Rows are points. Two turns around zero, p and q, are shown by what they do to some points. Where does a point land after both, in the order given? Backwards means that the second turn is done in reverse. Each puzzle has new turns, and all numbers are rounded.
In the rows, zero is written as 128.

Turn p:
[100 161  91] -> [118 178 103]
[ 82 100 149] -> [ 74 117 144]
[192  83 129] -> [167  62 112]
[138 168 143] -> [153 154 152]
Turn q:
[153 179 127] -> [175 154 148]
[138 133  85] -> [149 139  91]
[ 67 111 165] -> [ 60 138 153]
[126 153  97] -> [146 158 109]
[156  65 166] -> [111  52 140]
Where do these land?
q, then p: [127 159 167] -> [136 124 177]
q, then p: [162 163 116] -> [177 117 131]
p, then q: [115 133 154] -> [114 128 154]
q, then p backwards: [150 119 158] -> [144 113 160]
q, then p: [70 47 72] -> [ 58 170  48]
q, then p: [144 149 101] -> [163 133 114]

Turn p:
[129  85  79 168] -> [153  80  89 166]
[134 225 131 132] -> [129 225 128 139]
[148  81 115  94] -> [133  85 109  87]
[114  92 153 146] -> [125  91 158 141]
[105 113 123  94] -> [ 93 113 118 108]
[137 173 167 134] -> [134 175 165 127]
Turn q:
[158 122 160 157] -> [148  94 159 145]
[159 142 189 112] -> [140 127 198 121]
[106 122  84  88] -> [115 160  87  93]
[167  87 149 115] -> [149  90 150  90]
[ 90 111 122 149] -> [ 93 112 105 142]
[ 88 185  64 147] -> [122 186  69 177]
Where do these land?
q, then p: [111  91 107 180] -> [135  75  94 157]
p, then q backwards: [104  80 102 140] -> [118  91 127 175]
q, then p: [105 164 153 109] -> [107 162 158 146]
p, then q: [113 178 114 109] -> [119 176 117 156]
q, then p: [207 128 165 102] -> [163 130 177  60]

Turn p:
[210 179 110 137 208 166] -> [211 186 161 124 206 127]
[108 102 101 139 121  82] -> [106 103 112 147 117  81]
[141  88 156 123  90 152] -> [148  93 111 114  93 164]
[152 203  98  66 160  91] -> [110 180 152  62 182  78]
[122 124 105 146 113  81] -> [116 123 124 140 107  78]
[116 112 122 127 112 188] -> [135 133  88 136 126 178]
[ 71  71 165 128 115 150] -> [ 91  73 114 155 109 181]
[155 145 138 145 155  91] -> [146 131 172 132 136  94]
[ 78 128 157 142  79 152] -> [ 90 131 118 142  76 173]
Turn q:
[ 93 154 129 133 184  59] -> [ 75 139 118 176 173  78]
[154 183 170 137  81 159] -> [156 171 172 153  93 176]
[163  85 169  67  92 137] -> [155 126 194  59 128 125]
[122 108 114 130 161 181] -> [134  94 100 113 152 170]
[128 153  91  92 106 100] -> [112 180 111 103 118 105]
[130  69 162  64  90 110] -> [120 113 190  54 120  98]
[ 96 130 107 170 181 110] -> [102 100  84 174 153 113]
[174 149 120 183 121 152] -> [187 132 108 168 109 148]
[ 93 120  90 177 136 143] -> [112  95  74 152 105 138]
Where do these land?
p, then q: [169 202 149 135  78  81] -> [113 204 203 122 104 114]
p, then q: [ 98 106 109 145 172  92] -> [111  84 120 168 137  92]
q, then p: [155 120 178 177 141 173] -> [199 103 131 153 116 166]
q, then p backwards: [116 169  80 131  85 138] -> [112 155 108 141  67 157]
p, then q: [109 102 141 112  99 158] -> [127 114 104  93 107 155]
p, then q backwards: [112 121  77 126 121 209] -> [136 179  67 141 164 169]
p, then q: [121 115 170 115 197  95] -> [118  67 172 145 172 123]
q, then p: [144  90 120  83 132  79] -> [ 98 100 161  91 151  89]

Turn p:
[138 104 130 166 121  91] -> [122  82 125 139 132  93]
[130 136 151  83 133 143] -> [137 151 136  90 114 151]
[ 94 117 146 112 159 110] -> [ 91 134 144  94 145 122]
[132 159 127 153 122 148] -> [138 142 146 164 117 129]
[129 123 108 133 104 103] -> [128 120  98 136 123 104]
[142 129 112 139 146 132] -> [141 125 132 140 152 129]
[130 129 123 109 112 168] -> [137 143 116 133 113 168]
Turn q:
[152 115  95 108 139 110] -> [133 135  91 100 148 120]
[ 96 127 130 107 162 174] -> [100 118 134 137 143 187]
[154 120 134 107 115 147] -> [149 157 128 116 126 146]
[126 120 132 128 127 116] -> [132 119 130 119 125 122]
[104 109 125 133 142 117] -> [121  94 122 122 126 132]
[116 165 154 134 104 133] -> [111 147 164 146 108 116]
[164 147 148 158 109 104] -> [156 145 148 141 130  80]
[111 121 106 149 126 124] -> [122 108 107 144 118 121]
Where do these land?
p, then q: [133 121  31 124 124 110] -> [106 112  62 155 185 100]
p, then q: [135 141 128 144 117 131] -> [142 127 131 138 122 112]
q, then p: [131 118 148 143 124 137] -> [141 108 138 130 118 133]
p, then q: [124 127 145 123 111 106] -> [125 130 123 106 106 118]
q, then p: [141 123 147 105 127 169] -> [149 146 155 140 114 158]
q, then p: [143 122 151 137 142 112] -> [140 111 142 103 135 124]
q, then p: [ 94 123 128 130 138 120] -> [100 114 115 122 125 141]
p, then q: [124 148 145 117 140 139] -> [122 146 155 129 128 130]

Turn p:
[107 138 123 130 119 143 113 126] -> [114 138 118 126 117 135 105 126]
[136 134 124 143 108 142 120 139] -> [136 123 115 137 104 126 117 138]
[136  96 147 120 121 118 142 130] -> [127 107 151 111 123 125 150 135]
[144 112 110 105 123 144 138 135] -> [139 112 106 105 132 140 142 137]
[ 99 139 124 105 143  83 149 112] -> [ 97 150 137 118 167  99 144 114]
[138 135 132 122 147  86 115 142] -> [143 132 149 133 161 101 120 137]
[117 122 125 105 122 142 118 113] -> [121 130 121 101 126 140 119 115]
[108 141 123 225 130 134 130 137] -> [101 119 129 218  98 129 112 133]
[140 121 132 125 143 154 120 135] -> [145 125 129 127 127 158 125 134]
[141 132 150 120 130 125 147 141] -> [141 140 141 124 124 126 151 142]
[142 139 119 109 124 138 116  97] -> [144 133 112 110 128 131 122  95]
Turn q:
[135 130 132 113 131 149 118 143] -> [128 141 131 122 137 148 110 135]
[144 140 134 141 107 141 128 149] -> [132 152 126 152 118 145 127 138]
[154 150 115 160 135 137 115 141] -> [150 145 119 167 144 131 120 118]
[105 149 101 100 128 119 115 141] -> [115 138  92 108 145 112 117 144]
[127 131 158 120 139  96 145 122] -> [126 128 161 117 126  99 144 140]
[105 142 142 107 154 119 162 109] -> [110 124 147  98 154 113 162 129]
[114 132 127 113 115 124 118  91] -> [105 129 121 107 115 114 128 101]
[106  99 150 161 137 127 132 106] -> [110  85 153 146 119 127 137 113]
[157 105 102 158  92 136 124 140] -> [159 124 102 158  91 151 124 124]
[132 103 119 108 141 133 122 138] -> [142 113 128 107 132 140 109 137]
Where do these land?
p, then q backwards: [115 150 121 135  89 154 128 141] -> [124 127 117 118  80 117 111 139]
q, then p: [133 157 112 101 137 114 105 133] -> [143 145 119 128 164 110 107 123]
p, then q: [151 127 150 126 139 121 125 106] -> [135 139 157 123 118 128 138 107]
p, then q: [122 105 144 127 117 124 117 126] -> [114 125 143 117 110 131 117 137]
p, then q: [102 104 111 165 149 150 146 109] -> [ 97  87 119 147 133 158 142 111]
p, then q: [110 126 122 122 153 139 153 120] -> [112 121 125 126 157 144 148 123]
p, then q: [124 135  94 113 144 112 150 107] -> [137 105 119 111 160 114 149 113]
q, then p backwards: [164 112 142 118 125 118 111 150] -> [141 141 155 130 124 136  94 149]
q, then p backwards: [132 136 155 145  99 118 116 158] -> [112 149 147 162 121 132 129 157]

Turn p:
[119 181  60 130  95 163 131  98  81] -> [ 87 152 113 119  85 200 164 115  84]
[174 132 167  99 114 103 154 131 168] -> [176 148 119 120 101  75 136 131 162]
[ 98 152 116 162 110 120 119 110 136] -> [ 86 149 135 164 122 134 132 128 123]
[101  74 165  84 182 114 152 139 165] -> [142  97 156  88 182  79 122 107 181]
[166 169 186 157  95 153 155  89 141] -> [183 169 145 188  88 129 153 104 137]
[112  86  94 128 175  78 117 140 172] -> [ 86 104  90 113 182  80 117 136 153]
[131  31 125 114 208 113 137 194 103] -> [153  32 122  77 211  98 113 152 118]
[ 95 133 130 130  99 107 116 145  55] -> [104 118 170 115 107 133 108 144  61]
[105 143  88 141 100 158 117 159 139] -> [ 93 125 127 132 113 172 135 169 143]
[145 138 175 143 122  98 174 109 130] -> [160 142 149 154 116  77 158 112 119]
[173 188 151 116 140 171  91 120 129] -> [181 192 111 131 127 176 111 126 130]
[117 107  78 132  96 158  71 103 117] -> [ 84 106  98 136 102 183  86 113 125]
Turn q:
[191 118  83 120 113 158 134 107 148] -> [180 101  89 147 149 145 153  92 120]
[106 139 112  57 101 170 127 129 145] -> [140 134  96  94  71 172 160 120 122]
[106 177 132  99 120  93  78 132 102] -> [117 173 115  69 115  96 109 131 100]
[136  69 159 163 164  60 162 145 116] -> [108  74 194 134 163  86 104 145 170]
[125 171 178 151 149  79 106 136 164] -> [144 183 148 127 133  72 112 167 158]
[143 137 131 196 156  99 200 163 128] -> [123  96 181 191 152  81 149 169 113]
[ 97 150 144 119  76 129  96 100 133] -> [118 179 116 119  88 126 112  89 130]
[106 101 156 156 194 181 169 210 118] -> [101  83 155 169 128 174 118 233 124]
[117 136 169 131 107  89 106 156 109] -> [122 140 150 110 103  92  79 138 125]
[129 128 116  81 121 176 124  69 103] -> [136 146 121  98 134 196 149  81 111]
[184  77  72 157 114 156 130  84 125] -> [145  83  93 167 180 152 134  63 129]
[ 96 134  84 106 121 146 104 107 145] -> [104 144  78 111 118 143 158 110 132]
Where do these land?
q, then p backwards: [ 95 148 165 134  53 146 103 152 137] -> [150 152 139 119  52 111  86  94 128]
q, then p: [ 59 120 137  87  70 180 119 102 137] -> [ 94 146 155 144  54 189 144 105 160]
p, then q: [115 112  88 132 115 148 166 123  85] -> [105  94 160 133 107 174 132 103 124]
q, then p: [180  92 128 130 170 141 133 115  97] -> [171 100 112 119 183 144 112 106 136]
q, then p backwards: [166 145  66 165 184 134 134  94 124] -> [133 132 111 179 216 122 153 130 127]
p, then q: [151 144 126 130  81 125 170 106 144] -> [139 122 144 163  95  99 145  89 117]
q, then p: [134  89 187 157 122  63 115 123 146] -> [126 166 116 156 145  74  69 130 168]
p, then q: [112 146 198  92 150  94  95 117  86] -> [159 184 149  67 157 119  83 127 114]
q, then p backwards: [146 158  51 101 153 114  87 147 162] -> [194 125  74 117 170  91 154 147 144]
q, then p: [123 126 134 151 183 134 158 201 161] -> [137  82 140 136 151 106 133 214 139]

Turn p:
[161  84 156 173  85 174 132 115  95] -> [155 125 158 208  86 154 137 109 137]
[168 171  78  87 118 183  94 105 118] -> [164 192 120 106 130 173  63 109 130]
[128 139 105 105 109 162 167  93 120] -> [136 165 110 131 126 134 127  67 120]
[163 121  71  77 147  65  98 131 100] -> [143 110  96  74  98 118  68 154  70]
[152  72 191 124 137 164 134  91 100] -> [149 106 172 201 147 143 130 101  86]
[129  93 157 110 113 117 141 207 176] -> [138  40 123 105 142 148 153 128 171]
[130 173 122 179 129 133 168 101 187] -> [155 178 117 126 146  81 177 126 174]
[130 169 167 107 131 101 117 153  87] -> [111 129 157  91 122 166 153 156  91]
[ 49  91 185  97  94 102  69 173 166] -> [ 56  43 196  98 146 126 111 128 173]
[ 83 147 106 178 183 114 136 124 122] -> [ 82 159  90 145 147  93 148 172 128]
[113 148  70 170 162  92 154 116 137] -> [117 161  68 121 119  72 142 157 129]
Turn q:
[175  79 165 132 118 137 156 146 174] -> [173  90 148 132  98 179 168 147 135]
[142  91  75 191 113 134 114 118  78] -> [135  98  95 173 110  88 132  56 108]
[ 94 155 169 107 119 112 158  92  68] -> [ 60 105 166  84 158 118 109 115 119]
[135 133 159  71  99 138 124 180  76] -> [127  88 143  91 107 119  66 169  92]
[165 137 138 182 176  91 121 118 168] -> [166 135 138 156 168 107 197 136 153]
[159 151 119 167 128  67  97  50 195] -> [171 199 180 140 161 114 190  80 161]
[104 143  64  88 149 140 143 128 120] -> [115 161  63  97 140 135 104 119 118]
[129 159 155 109 122 182 133 143 146] -> [118 135 140 147 138 173 102 170 108]
[ 91 160 109 142 126 110 142 162 209] -> [117 199 112 135 101 134 178 177 132]
[ 86  73 127  91 129 169  93 142  45] -> [ 99  69  96 124 101 112  34 111 153]
Where do these land?
p, then q: [119 105 190  82 127 158 109 171  79] -> [ 90  67 118 177 124 170  88 125 159]
q, then p: [129 156 153  76 138 188 146 173 151] -> [111 116 107 139 136 211 102 154 163]
q, then p: [137 113  89 155 112 149 104  89  83] -> [127 165 151 159 111  75  99 138 106]
q, then p: [164 154  88  75 137 179  97  78 139] -> [160 196 140 139 166 154  75 169 118]
p, then q: [151 106 161 138 128 127 193  75 176] -> [147 102 148  97 177 123 199  88 127]
p, then q: [118 150 154 183 188 102 126 119 198] -> [147 121  97  90 143  98 199 194 139]
p, then q: [ 99 118 177  82  99 106 113  79  83] -> [ 70  86 187 117 140 115  91 112 154]
p, then q: [ 97 112  74 176  70  93 123 154 149] -> [137 190 147 106  46 134 153 119 132]
p, then q backwards: [ 86 130 110 144 191 105 178 137 145] -> [106 156  93 161 188 108 162 149 104]
p, then q backwards: [139  99  81 105 136  90 115 158 114] -> [123 102 113  93 126 145 140 177  89]
p, then q backwards: [169 165 130 191  84 113 103 175  93] -> [111  95 160 113 100 124 133 181 212]

Turn p:
[126 148 125 189  32 141 122 106 128 130 157] -> [112 126 173 150 105 222  79 122 119 114 131]
[105 144  50 158 125 156 108 122 157 144 106] -> [141 118  57 164 113 161  96 101 137 104 112]
[178  97 104 139 221 142  80  93 129 111 125] -> [208 108 106 153 109  88 192 113 159  96 155]
[165 180 146  99  97  70 106 128  98 130 204] -> [110 141 169  82 103 130 110 158  75  99 211]
[150 145 137 149 101 132  63 154  72 129 118] -> [133  86 137 130 148 172 149 177  94  84 138]
[ 79 154 102 146 152 103 137  84 113 105 197] -> [ 84 115 140 117  80 106 102  87 166  80 168]
[152 124 119 143 145 141 153 166 124 134  97] -> [120 126 102 160 135 128 163 135 112 159 116]
[130 155 143 120 143  85 149 104 134 155  79] -> [126 163 134 140 130  84 126 116  82 110  92]
[161  98 123 141 183  79 164 164 203 123 110] -> [146 183 101 177  88  66 144 161 142 180 122]
[149  31 178 129 111 163 153 135 117 182 126] -> [170  78 185 144 165 122 124 128 129 217 105]
[ 74 104 137  55  92 116 161  95 105 103  86] -> [108 130 139  39 134 114 116 104 128 138  51]
[102 136 158  73 125 206 152 151 106 108  93] -> [102 129 109  81 210 149 165 104 144 155 101]
[ 92 145 140 124 136 132 115 162 179 107 167] -> [105 161 110 126 142 126  98 156 181 128 160]
Turn q:
[119 100 107 113 143 131  61  61 118 137 135] -> [128 108 200 139 120 146 155  65 135 121 115]
[168 205 177 131 104 134 160 134 110  63  93] -> [ 86 163  80  80  88 139  68 153 133  68 139]
[139 155 120 196 110 151 127 147 114 124 105] -> [114 125 108 172  88 134  76 146 140 136 138]
[168 145 180 168 123 146 176 187  55  93 119] -> [ 98 123  87 119  79 121  86 228 125 101  90]
[188 167 122 116 167 154 169 170  95  69 131] -> [ 89 105  90 104 143 148  74 175  74  80 104]
[139  95 147 103 132  77 111 152 187 173 122] -> [209 120 130 110 159  81 147 117 142 130 150]
[148  76 122 147 129 142 120  86 128 124  93] -> [141 131 149 144 122 124 106  91 152 132  70]
[ 63  78 139 122 134 149  88 107 202 145 159] -> [153 116 171 117 178 150 161  97 189 192 150]
[141 139 112  75  83 139 154 131 133 168 182] -> [154 125  78 107 120 162 191 117  89 143 136]
[120 139 123 166 152 102 163  95 127 137 156] -> [119 154 122 179 153 141 150 141 143  98 128]
[ 48 105 136  52 125  93  82 105 141 182 162] -> [151 138 192  94 144 112 230  98 125 164 170]
[150 149 108 189 141 129  99 157 121 119 118] -> [121  92 128 174 112 121  78 142 131 116 149]
[144 166 123 116 155 161 178 150 102 131  69] -> [121 176 118 120 123 130  70 160  67 128 112]
[ 56  73  77  97  95  83 105 109 158 127 150] -> [109 116 139 133 163  82 202  61 147 180 141]
Where do these land?
q, then p: [131 136 123 157  84  93 118 175 161 114 102] -> [154 124 116 126  67 119  79 152 124 119 154]
q, then p: [156 109 101 118 179 108 176 100 111 117 205] -> [ 90 115 100 155 120 109 207  99 170 145  87]
q, then p: [101  65 158  95 200 183  86 116 170 154 176] -> [176 144 155 152 216  74 177 112 137 193 140]
q, then p backwards: [135 124 118  70  69 128 159 188  94 174 125] -> [191 109  77  71 141  83 148 159 114 130  96]
p, then q: [130 108  98 127 104 130 109 112 122 126 158] -> [142  98 121 105 114 145 138 104 136 143 110]
q, then p: [192 196 146 172  92 146 152 131 150 163 127] -> [150 117  89 130  96 225 138 131 130 117 174]
q, then p backwards: [151 139  67 144 128 132 151 111 164  73 114] -> [ 72 173 100 131 130 166 148 126 136 173 118]
p, then q: [ 88 138 166 142 159 146 108 153  58 144 112] -> [103 133 162 131 192  86 127 164 152 139  90]
q, then p: [ 63 151 141 124 148  89 101 129  55 177  46] -> [ 54 156 212 122 144 131 101 186  73  95 147]
p, then q: [155 116 150 166 119 132 143  98 143 111  98] -> [140 167 109 130 102 144  88 143 150 115 123]
q, then p: [ 52 137 159 163 132 132 150 114 143 102 163] -> [ 91 162  95 164 161 107  85 118 168 145 153]
p, then q backwards: [182 116 108  58 122 117  83 108 166  81 110] -> [155 136 203  74  96 126 159 134 151 182 120]

Turn p:
[112  93 184  88 161 135 125 169 137 163 141 126] -> [164 108 138 148 131 102 129 182  77 162 100 114]
[172 117  97 101 163 164 188 108 154 169 162  88] -> [110 109 132 114 177 172 160 113 105 142  89  46]
[163 186  83 130 143 136 108 130 142 152 182 118] -> [ 60 145 110 103 169 161  96 129 127 162 133 109]
[ 87 150 125 140  83 202 119  93 169 167 118 131] -> [101 110 188  95 109 159 110 129 158 124  55 156]
[167 105 193 116 156  96 108 158  90  67 179 147] -> [137 108 124 171 136  99 133 181  92 133 229 118]
[145 134 179 139 175 111  83 135  90  78  61 162] -> [162 130 144 181 163  49 113 114 139 119 179 177]
[143  95  82 166 151 110  87 106 140 116 118  87] -> [147 111  95 116 131 119  92  93 187 141 143  88]
[109  96 132 161 107 103 172  83 171 162  97 143] -> [177 115 139  96 104 157 182  92 154 150 102 149]
[144 185 176 167  63 145 143 183  96 130 153  84] -> [ 79 155 130 220  94 192 119 163 131 130 128 150]
[122 122 160 125 132 132 114 126  58 123 119 144] -> [129 108 138 166 112 102 110 110  88 111 151 152]
[ 67 100  94 164 118 124 187 153 161 119 121 136] -> [156 111  73 100 109 153 172 146 154  93  84 150]
[173 103  79 130 142 129  88 152 113 125  96 158] -> [169 149 113 114 172 125  69 105 126 104 152 125]
[118 134  83  95  56 116 166 119 126  72  68 130] -> [136 200 137 110  92 126 161 103 153  42 125 127]
[ 71 172 124  71 144  89 104  78 147 152 175 138] -> [ 67 135 130  58  96  76 145 132 100 182 120 131]
Turn q:
[136  74 180 145 126  71 117  99 137 135 161 113] -> [114 107 189 171  79  87 117 114 127 125 159 129]
[150  57 127 120 156 169 170 177 116 169 176 136] -> [128  65 158 128 180 170 141 112 142 133 198 166]
[120 186 101 154 149  86 147 106 157 110 121 145] -> [157 173  99 154 125  94 178 135 104 131 108 112]
[146 102 139 180 104 181 131 206 117 135 154 122] -> [116  87 120 146 150 173 118 191 176 124 160 173]
[186  90 153 157 100 122 140  66 103 174 147 132] -> [145  57 164 137  60 144 148 114 118  87 140 120]
[ 72 174 100  95  93  82 152 108 111  93  92 116] -> [110 219 110  78 106 109 138 133 104 122 126  91]
[106 177  75 103 146  77  75  95 123  95  76 108] -> [146 185  88 110 135  66  93 118 103 111  86  65]
[148 161 124 100 152  82 120 113  91  80  92 120] -> [131 167 151 121 148 105 113 143  77 100  92  81]
[ 96 165  84 100 110 100  94 101 143  64  90 189] -> [127 193 102  80 135  61 140 119 122 104  58 141]
[138 182 140  79 116 124 123 133 163 103 105 131] -> [138 163 141 101 134 125 133 140 127 174  71 110]
[ 96 143 152 128 142 173 116 175 105 178 151 151] -> [107  93  89 122 144 159 107 139 102 171 148 178]
[130  80 131 143 127 184 142 197 155 194 110 122] -> [ 91  57 102 127 164 166 138 132 185 166 165 133]
[108  99 160 155 161 225 148 149 137 123 115 121] -> [ 86 112 110 170 164 206 121 102 162 132 120 163]
[161 101 124 133 110 118 118  66 135 138 202  86] -> [198 115 171 147  69 129 107  98 143 110 161 130]
Where do these land?
p, then q: [116 152 118 179 179  60 203 141  71 127 140  92] -> [167 147  65 125 123 137 195  93 139  54 189 122]
p, then q: [119 143 172 108  88 199  82 116 179 145 132 116] -> [ 48 103 139 143 118 127  98 154 143 193  96 133]
q, then p: [121 129 118 114 213 125 154 138  63 132 128 119] -> [ 83  61  99 160 146  96 105 101 105 114 155 115]
p, then q: [135 109 125 118 151 116 166 186  78 136 159 118] -> [147 131  96 128 156 149 112 155 124  61 165 122]
q, then p: [133 178 163 106 142  82 117 106  68 149 169 116] -> [113 136 131 185  91 142  73 107  74 121 166 135]
p, then q: [127 166  75 130 163  96 136 158  74 160 105  83] -> [159 153  46 130 113 104 126 106 110  79 125  88]
p, then q: [148 123 128 134 173  84 157  98 125 190 162 101] -> [140  91 100 114 107 165 133  79 112 114 182  86]
p, then q backwards: [188 113 115 171 110 129 115 145 133 107 110 147] -> [129 105  95 132 141 167 142 143 122 112 167  81]
q, then p backwards: [133  73 144 133  97 111 132 122 137 109  60 129] -> [109 160 109 111 122 169 132  83 140  86 136  84]
p, then q: [159 122  91 109 120  91 125 112 170 118  84 174] -> [184 139 164 118 138 136 144 115  86 168  88 116]
q, then p: [100 164 167 127  90 220 117 103 149 139 138 171] -> [157 145 186  73 143 148 106  98 116  78  80 176]
q, then p: [105 166 180  97 103 184 105 150 200 103 143 137] -> [157 158 174 100 160 140 107 112 121 165  60 192]
p, then q: [101  73 102 163 124  90  83 130 153 124 118 159] -> [182  91 163  79 138  91 130 125 157 140 108 128]
q, then p backwards: [121  66  65 121  58 127 137 133 151  98 102 153] -> [ 98 143  78 133 121 128 127  82 182  50 101 141]
q, then p backwards: [116 143 159 108 109 206  92  83 167  82 170 106] -> [120 139 118 182  62 134  98 137 142 193  63 120]
